Every row gives one point. Two turns around zero, p and q, are shown by what they do to some points. Where does a point land after both, in the order given? Backwards means that the second turn is done in reverse. Each puzzle has new turns, and all numbers are rounded.
In the rows, 128 means zero.

Turn p:
[ 99 173] -> [147 178]
[177 107] -> [140  76]
[ 85 103] -> [ 82 148]
[151 129] -> [142 110]
Turn q:
[133 106] -> [147 115]
[157 135] -> [145 153]
[169 138] -> [151 163]
[140 129] -> [136 137]
[ 41 132] -> [61 72]
Where do these land?
q, then p backwards: [109 109] -> [149 111]
q, then p: [121 100] -> [116 102]
p, then q: [143 205] -> [158 201]
q, then p backwards: [140  98] -> [157 143]

Turn p:
[ 91 170 168 169] -> [ 59 134 137 168]
[164 163 115 112] -> [160 165 132 151]
[148  90 170 141] -> [137  72 147 144]
[117  89  50 112] -> [156 136  75  62]
[120 127 137 106] -> [128 132 149 115]
Turn q:
[154 162 130  94] -> [169 163 122 119]
[114  82  95 146] -> [109  79 109 153]
[108 183 120  83] -> [138 189  89 112]
[117 104 103 186] -> [ 91  97 142 174]
[147 109 192 130] -> [135 113 177  82]
Where do these land?
q, then p: [157 102 128 128] -> [150  96 132 132]
p, then q: [151 168 118 107] -> [138 167 157 142]
p, then q backwards: [ 72  62 116 129] -> [ 86  70 168  99]
q, then p: [163 146 165  91] -> [171 148 168 149]
p, then q: [ 97 163 113 186] -> [ 75 143  93 168]

Turn p:
[139 170 150  81 117  88 168 163] -> [ 84 167  95  94 117  93 167 104]
[ 64 154 130 170 131 129 172 180] -> [ 54  95 139 137 103  76 107 153]
[149  55 108 142 167  81 179 122] -> [178  94 168 118 159  61 169 115]
[159 150 140 104 171 170  91 112] -> [142 153  91 173 157 170 143 146]
[122  89 135 106  90  93 110  65] -> [158 113 159  88 135 171 132  70]
[119 116  89  66 104 183 161 103] -> [158  77  66 113  84 155 154 123]
[173 122 114 172 152 185 108 172] -> [161 153 127 172 120 115 111 206]
[131 151 128 164 135 129 128 109] -> [125 135 138 164 125 122 105 113]
[137 116 111 132 112  76  73 139] -> [143 157 146  81 167 131  89 123]
[ 87 157 175 142  99 147  91 115] -> [ 76 136 149 138 112 187 103 125]
Turn q:
[120 124 129 147 142 153  87 166] -> [121 129  98 135 149 155  97 164]
[117 104  98 139 168 102  77 146] -> [148  98  66 151 111 136 117 156]
[113 154  89 147 143 103 142 178] -> [116 156  92 117  80 161 142 147]
[160 112 140  98 130 162 159 102] -> [128  98 165  89 151 119 129 102]
[111 195  94 171 171 100 103 146] -> [158 186  53 131 107 159 135 128]
[162  84 206 128 114 116 142 103] -> [134  90 187 162 179 124 169 125]
[ 84 157 120  52  91 151 165 108] -> [ 87 157 154  78 114  49 122 116]
[ 81 106 121 102  98 176 172  88] -> [ 65 119 153 112 130  82 102  79]
[204 115 154 168  95  90 104 115] -> [195 118 182 178 132 165 138 135]
Where do these land?
p, then q: [120  72 165 127 168 130 120 159] -> [ 86 114 122 105 151 156 182 151]
p, then q backwards: [155 168  61  42  71 147 120  84] -> [134 170  37 163 219 129 118 112]
p, then q: [102 186 139 149 177 111 111 140] -> [117 149  51 160 128 131 129 117]
q, then p: [ 67 171 182 129 144 112 136 143] -> [ 80 106  94 151 135  65 109 107]
q, then p backwards: [135 104 107 166 136 146 173 123] -> [ 91 140 151 113 102 128 127  83]
p, then q: [124 118 133 142 118 129 103 191] -> [115 150 114 115 129 122 140 190]
q, then p: [ 91 113 143 152 172  72 136 161] -> [134  79 123 132  83  69 107 141]
p, then q: [121  88 144 145 112 108  78 125] -> [132 122 128 106 191 120 134 155]
q, then p: [112 110  98  91  73 171  96  86] -> [121 165 168  92 188 168 103 109]
q, then p backwards: [208 150  97 120 123 165 166  78] -> [135  76 116 128  66  70 112  74]
q, then p: [172 127 139 145 113 118 171 118] -> [124 131 142 156  96 151 172 117]
